Every row gives one point. Each copy is the shape, with its points in the same order, stretched, turned, moved and blurred by noise. Is it also mirrored, or only turned?

Shape (8 x 3):
[[-5, 3, 40],
[65, -60, 3],
[-1, -12, -24],
[-9, 50, 59],
[-35, 53, 26],
[19, 7, 63],
[15, 66, 45],
[54, -45, -42]]
Copy 1:
[[11, 0, 31],
[71, -28, -33],
[-4, 28, -25],
[14, 39, 83],
[-20, 56, 62],
[38, -3, 53],
[37, 61, 77],
[48, 19, -56]]
Copy 1 is: only turned
Copy 2 (8 x 3):
[[54, -9, 15],
[4, -88, 34],
[-9, -20, -21],
[56, 36, 21],
[38, 54, -9],
[62, -13, 34],
[28, 42, 37],
[-32, -65, 17]]
Copy 2 is: mirrored

Shape (10 x 4):
[[-12, 78, 50, 58],
[5, 28, 10, 28],
[2, -17, 36, -40],
[40, -49, 8, -18],
[-7, 59, 31, -48],
[-21, -58, -3, -5],
[-27, 23, 2, 73],
[-12, 21, 7, -34],
[22, -39, -18, -23],
[23, 59, 22, 30]]
Copy 1:
[[10, 66, 7, 92],
[5, 13, -15, 46],
[-42, 3, 16, -31],
[8, -35, 2, -48],
[-68, 62, -25, -1],
[-32, -67, 12, 0],
[9, -11, -2, 95],
[-54, 16, -26, -3],
[-12, -42, -25, -34],
[19, 49, -24, 46]]
Copy 1 is: only turned
Copy 2:
[[-48, 13, 45, 64],
[-10, -5, 3, 22],
[8, -36, 31, -39],
[53, -51, -1, -23],
[-23, 23, 43, -34],
[-5, -73, -19, -28],
[-42, -25, -11, 53],
[-16, -5, 10, -35],
[33, -37, -19, -36],
[-6, 22, 24, 40]]
Copy 2 is: only turned

Shape:
[[-5, -49, -37, 24, 10, 23],
[3, 19, 49, -2, -1, -41],
[-5, -50, -28, -50, 27, 15],
[24, 58, 0, -89, -3, -11],
[-27, -17, 29, -1, 35, 1],
[-23, -37, -70, -20, 27, -17],
[-21, -36, -4, 36, 20, 27],
[58, 23, 15, -68, -47, -55],
[23, -21, -28, 2, 49, 1],
[-20, -9, -18, 1, 29, 11],
[-9, -36, -4, 39, 25, 7],
[-11, -1, 25, 33, -23, -3]]
Copy 1:
[[-53, 10, 7, 31, -10, 4],
[37, -60, 11, -8, -18, -2],
[-48, -1, -14, -20, 36, -36],
[53, 13, -31, -63, 18, -51],
[-7, -48, -13, 2, 15, 26],
[-49, -5, -26, 35, -2, -50],
[-36, -11, 6, 29, -9, 37],
[49, -17, 25, -69, -19, -72],
[-4, 1, 12, 36, 33, -19],
[-11, -9, -16, 26, 3, 1],
[-23, -25, 19, 41, 0, 27],
[4, -30, 13, 6, -43, 29]]
Copy 1 is: mirrored
Copy 2, 12 rows:
[[-12, -34, -24, 38, -24, 63],
[4, -20, 27, 32, 43, -48],
[24, -6, 11, 5, -69, 25],
[11, 48, 23, -52, -8, -53],
[23, 3, 31, 49, 5, 4],
[-19, -19, -19, 64, -74, 11],
[4, -19, -8, 53, -2, 55],
[-13, -30, 19, -64, 4, -81],
[32, -2, -39, 41, -42, 27],
[0, 8, 0, 41, -18, 24],
[7, -28, -18, 63, 3, 33],
[-30, -32, 15, 31, 46, 7]]
Copy 2 is: mirrored
Copy 3, 12 rows:
[[-21, -44, -63, 30, -18, -5],
[2, 40, 36, 45, -2, -27],
[-14, -50, -35, -12, 14, -34],
[6, 15, 35, -52, 45, 9],
[-13, -2, -16, 53, 24, -38],
[-20, -22, -75, -14, -21, -38],
[-26, -26, -47, 54, -3, -11],
[20, 24, 63, -40, -28, 3],
[22, -26, -47, 15, -5, -12],
[-11, -3, -45, 16, 18, -14],
[-4, -22, -41, 55, -16, -20],
[-31, 10, -3, 56, -17, -3]]
Copy 3 is: only turned
Copy 4:
[[-9, 7, -34, -22, 35, 23],
[12, -28, 52, 7, -29, -37],
[-41, 3, 26, -44, 42, 49],
[-40, 7, 95, 48, 22, 1],
[12, 9, 24, -47, -1, -1],
[-46, 16, 2, -37, 67, 3],
[12, 19, -23, -49, 5, 13],
[-50, -65, 77, 67, -1, -20],
[6, -4, 16, -27, 57, 18],
[0, 24, 13, -31, 27, 6],
[22, -3, -19, -39, 12, 1],
[3, -5, -10, 0, -29, -19]]
Copy 4 is: mirrored

Shape (13 x 8):
[[17, 40, 26, -47, -10, -2, 33, 21],
[57, -39, -1, 1, 3, -6, 31, -5],
[12, 50, 50, 16, -55, 33, -18, -38],
[-20, 11, 16, 10, -52, 49, 19, -41],
[17, -53, -60, 31, -2, -80, -27, 2],
[-26, -16, -16, 47, -13, -33, -4, 71],
[-38, -68, -15, 29, 34, -14, -10, -13],
[-26, -12, -38, -2, 11, 4, -49, 43],
[-13, -21, -83, 39, 37, -33, 16, 11],
[10, 45, 51, 22, 1, 65, 6, -11],
[9, 12, 29, -12, -57, 34, 19, -2],
[10, -43, -50, 30, 29, 5, -7, 39],
[-48, 40, 47, 20, 13, 34, -6, 13]]
Copy 1:
[[14, -31, -3, -36, 36, 40, 37, 30],
[40, -15, -34, 17, -15, 6, -11, 35],
[33, -18, 2, -16, 5, 70, 21, -75],
[-28, -18, 0, 19, -21, 80, 20, -55],
[6, -13, -15, 9, -30, -90, -27, -13],
[-29, -62, 23, 23, 52, -46, -25, -17],
[-29, 22, 50, 39, -14, -25, -19, 1],
[-43, 6, 28, -26, 34, -21, -55, -16],
[-59, 11, -25, 47, 22, -54, -8, -6],
[24, 5, 7, 19, 55, 84, 5, -40],
[3, -47, -8, -12, -6, 69, 3, -20],
[-25, -1, -18, 37, 22, -25, -59, 12],
[-19, -5, 62, 16, 79, 45, 23, -40]]
Copy 1 is: mirrored
Copy 2:
[[5, 38, 14, -35, -23, 48, 28, 6],
[55, -42, 4, -36, -30, -1, -21, 14],
[66, 73, 50, 47, -41, 5, -18, 15],
[59, 32, 2, 64, -46, 16, -11, -28],
[-15, -33, -16, -34, -37, -95, -44, 19],
[-47, -5, -35, 22, -39, -23, -21, 64],
[-11, -63, 12, 42, -9, -50, -18, -17],
[-56, 3, -3, 20, 7, -13, -57, 1],
[-9, -35, -72, -4, 21, -57, -20, 8],
[58, 39, 36, 59, 10, 48, -1, 30],
[45, 34, 13, 25, -61, 42, -14, -4],
[-18, -48, -35, 10, 8, -16, -55, 28],
[-10, 42, 29, 79, 7, 20, 19, 17]]
Copy 2 is: only turned
Copy 3:
[[29, 35, 25, -31, -42, -21, 20, 12],
[34, -58, 28, -3, -27, -18, -10, -6],
[47, 59, 19, 36, -11, 32, -16, -41],
[22, 24, 23, 35, -16, 43, 36, -57],
[-70, -53, 29, 15, -57, -25, -70, 3],
[-51, -2, 2, 53, -38, -19, -6, 49],
[-63, -45, 60, 29, 7, -29, 5, -10],
[-72, 9, 14, 1, -1, 17, -10, 31],
[-75, -56, -26, -1, -21, -32, -6, -3],
[45, 31, 3, 24, 42, 7, 24, -12],
[37, 26, 26, 22, -30, 39, 23, -23],
[-43, -53, 0, 16, 2, -3, -2, 34],
[-5, 57, 22, 26, 32, -13, 40, 10]]
Copy 3 is: only turned
